Each wall is flat, endless, passes through zero and stands at right angles to its row. A trip goes straight from one point to another. Which walls does it cross, in order?

Walls:
(1): [34 41]
(2): [33 -5]
(3): [-3 61]
(4): [ 48 -15]
Trips:
[41 54] to [-18   7] -> 4, 2, 1
[ 14 -27] to [-62 -26] -> 2, 4
[11 28] to [ 31 -32] -> 3, 1
[  8 -15] to [-12  -8] -> 2, 4
[ 32 -15] to [  8 -22] -> 1
[-29 -18] to [ 93 -13] -> 4, 2, 1

Walls:
(1): [ 58 -34   5 -64  -6  21]
(2): [23  4 12  2 30 36]
(3): [-23 -53 -59 -19  16  -1]
(4): [ 14  -8   7 -40 -40  -6]
(5): [-29 -21  44  45 -30  37]
(6): [  5  48  12  -3  18 -32]
(7): [ 26  18 -12  37 -18  24]
(8): [-2 36 -8 36 49 52]
Trips:
[-21 -41 -21  -6  38 -47] to [  5  27 -30 -16   0  18] -> 6, 1, 8, 2, 7, 4
[  2 -37 -60  52  22  16] to [ 14   0 -41 -23  42 -62] -> 5, 2, 7, 6, 8, 1
[-63   2  33 -11  47  18] to [-1  5  7 16 -1 67] -> 6, 3, 7, 1
[-62 -10 -56  -8  24  33] to [ 50 -28   7  43  39  16] -> 2, 5, 7, 1, 3
[-58  56  10  34 -18 -52] to [ 52  23  17  66 -43  -1] -> 7, 8, 2
[-28 -14  62   0  -4  -8] to [ 13  -9 -52 -34 -35  20] -> 6, 1, 3, 5, 7

Walls:
(1): [ 88  14 -27  35 -41 -16  18 -13  24 -34  11]
(2): [  8 -30   1  16  -9  -6  19  -4 -53  32  41]
(3): [-77   3  -2 -64 -34  30   6  -1   0  39  28]
(4): [-10  31  -2   3  35  -4  44  -7  12  37   4]
(5): [ 43 -28  24  -9   5  -5  31  11  -3 -25 -16]
(6): [-10 -61  20  -6 -19  51 -46  -2 -18  10  29]
(7): [-39   8  17  11  12  32   7  31   1   7 -45]
Trips:
[-13 -31 -17 -25 -33 -13  10  29 -26  32 -10] to [-30  -5  -3 -14 -61 -17 -24  -3 -52 -60  40] -> 5, 7, 1
[ 32 -32  16 -27 -11  25  -3 -41 -20   2  31] to [ 20   5 -19 -48  -1  36 -11   5 -24 -31  58] -> none
[-11   7 -14 -24  -3  52   2  58 -24  40  -9] to [-25  -1  57  15   0  -5  16  42  -4  30 -32] -> 5, 6
[-49 -67  14 -12  17 -56  -7   2 -23  25 -26] to [ -7  42  43 -17  63  21  40  -5  -8   0 -49] -> 4, 6, 2, 3
[-26  14  18   5 -43  31 -49  -9  27  45  -9] to [-61  -8  16  33 -15  44 -51 -58  19 -14  25] -> none
[ 27 -26 -10 -26   4  13  26   8 -30  40 -36] to [-65  16  82  30 -16 -35  16  34 -35   5  43] -> 5
[  0 -38 -45  50   7  19  13  32   1   9 -55] to [ -8  51  32 -31 -28 -12 -38  23  10   4   9] -> 5, 1, 3
[-39  36 -11  18  61  14 -24 -27  30 -18  -3] to [ 43 -33  49 -60 -17 -43  50 -11  46  33  -8] -> 3, 5, 7, 1, 2

Walls:
(1): [ 55  19 -10  42 -44  35  28  62 -20 -29 -40 -19  17  26   9  59 -38  -8]
(2): [ -8  -8 -27   8 -68  66 -35 -13 -18  14  -1 -19  61 -45 -58 -40 -26  47]
(3): [-51 -26  58   8 -20  29  26  -5 -43 -11   8  44  -4 -14  21   9  32  -7]
(4): [ 33 -40 -53  27  -9 -58  -2   8 -18  10  14 -17 -52 -12  25   3  31  -8]
(5): [-74  40  -2 -86  12   7 -49  55 -64  26 -18 -10 -13  30  27   5 -16   6]
(6): [-38 -14  36  52  39  27  55   7  -3  59 -24 -37  19 -38   2  67  13  19]
(7): [ -8 -26  24  23  -4   2 -41 -38 -54  -7  34 -31   2 -30  33 -19  16 -19]
(8): [  4  12 -11  -2  35  10  56 -25  13 -29 -29  28  14 -19  -7  -5  66 -22]
(9): [-58  17 -45 -33   3 -10 -23 -38 -15  -7  37  27  16  33 -22   9   2  53]
Trips:
[ 46 -30  17 -61 -24  40   9  80 -14 -60  11 -46  -4   3  -2 -28   3 -33] to [ 59  -9 -43 -15 -39  21  30  -2  25 -35 -12  19   5  33 -27 -19  60 -29] -> 7, 4, 8, 5
[-22 -46  12  17  10   7   3 -50 -19 -42  45 -22 -39  49 -25  56 -14  13] to [ 24 -28  15 -40  56  24  23  -7   3 -53   2  35   8 -51 -23 -15 -26  15] -> 4, 8, 6, 7, 2, 9
[ 29  53  -5 -24 -33  27 -14   9  37  63  -1  18  31 -35  23  14 -30  23] to [ 19  12 -26  28   1   4 -21 -16 -11   5  32   9   5  -1  14  33  11  26] -> 9, 5, 4, 7
[ 19 -11  29  95 -28  51 -10  29  11  12  24 -26   1   2  22  29   6 -29] to [ 20 -35  -3 -55  26 -19  25  43  20  64 -23   6  -6  22  10   0 -47  21] -> 2, 7, 3, 5
